Every row gives one point. Two turns around zero, p and q, are shown by what they do to some points. Where does a point land after both, in the order given? Backwards means that the second turn is done in reverse. Each puzzle has new turns, and all numbers are rounded.

Turn p:
25; 58 -> 17; -61
-24; 0 -> 19; 15
-15; -52 -> -21; 50
30; 3 -> -21; -21
-15; -9 -> 6; 16
Turn q:
-32; 46 -> -52; -22
25; -9 -> 14; 23
7; -37 -> 38; -1
Where do these land?
q, then p backwards: 22; 36 -> 6; -42
p, then q: -43; -35 -> -51; 22
p, then q: 21; -1 -> 9; -19

Turn p:
5; 51; 51 -> -40; -32; -51
-25; 35; 11 -> 6; -35; -27
-7; -65; 17 -> -21; 2; 64
9; -5; -12 -> 6; 14; 2
-16; -7; -38 -> 40; 6; 12
34; -9; -28 -> 8; 44; 0
Turn q:
28; -8; 4 -> -5; 7; 28
-68; -14; 48 -> 61; -46; -36
24; -28; -6 -> 9; 25; 27
28; 40; -18 -> -52; -1; 6
-12; 10; -28 -> -14; 15; -25
Where do these land?
p, then q: -9; -9; -14 -> -3; -7; 17
p, then q: -40; 3; -16 -> 11; 14; 39
q, then p: 35; 28; -33 -> 17; -53; -4
q, then p: 33; -9; -1 -> -22; -24; -10
q, then p backwards: 39; 4; 64 -> -58; -44; 16
q, then p: -58; -18; 0 -> 22; 56; -8

Turn p:
-29; 8; -23; -41; -33; -6 -> 14; -35; -24; 4; 7; -46
0; 22; -2; 56; 7; 49 -> 48; 21; 17; 27; -8; 47
34; 36; -20; 17; -34; 25 -> 15; 3; -21; 57; 23; 21
-32; -34; -36; -27; -11; 2 -> 21; -39; -7; -35; 23; -23
29; -6; -20; -21; -25; -48 -> -42; -6; -11; 10; 42; -29
34; 18; 16; 6; 55; -20 -> -50; 6; 36; 11; -23; 27
-5; 8; 40; 48; 28; -13 -> -3; 52; 37; -2; -26; 12
-31; -53; 43; -38; 13; 10 -> -4; -2; -27; -72; -35; -9
Turn q:
32; 29; 43; 5; -19; -48 -> -5; -70; -25; 7; 15; 25
-33; -11; 0; -34; 15; 4 -> 21; 32; 12; -14; 1; 28
-41; 42; -36; -18; 20; 21 -> 16; 53; -35; -36; 16; -9
3; -24; 16; 16; 70; 9 -> 66; -2; 27; 15; -9; -26
42; -2; -33; 5; -39; -13 -> -55; -12; 2; 22; 27; -14
-7; -13; -21; 25; -75; -14 -> -78; -14; 13; -24; -11; 0
3; -21; 31; 2; 29; 41 -> 36; 12; 7; 29; -40; -4
Where do these land?
p, then q: 6; 52; -64; -19; 33; -46 -> 32; -50; 59; -26; -52; 4
p, then q: -29; -11; 36; 12; 26; 12 -> -29; 0; -30; 16; -1; 35
q, then p: -26; -12; 12; -27; -20; 24 -> 31; -5; -25; 29; -13; 1
p, then q: -33; -29; 28; 23; -32; 8 -> -7; -2; -35; 21; 50; 7
p, then q backwards: 9; 6; 51; 9; -28; 30 -> -16; 28; 12; -26; 1; 51
q, then p: 9; -37; 21; 10; -5; 48 -> 22; 48; -18; 25; 16; -18
p, then q: 21; -2; -14; -22; 16; -47 -> 28; 1; 23; -41; -13; 20
p, then q: 43; 34; -70; 15; 10; -29 -> 60; -24; 31; -15; -51; -33
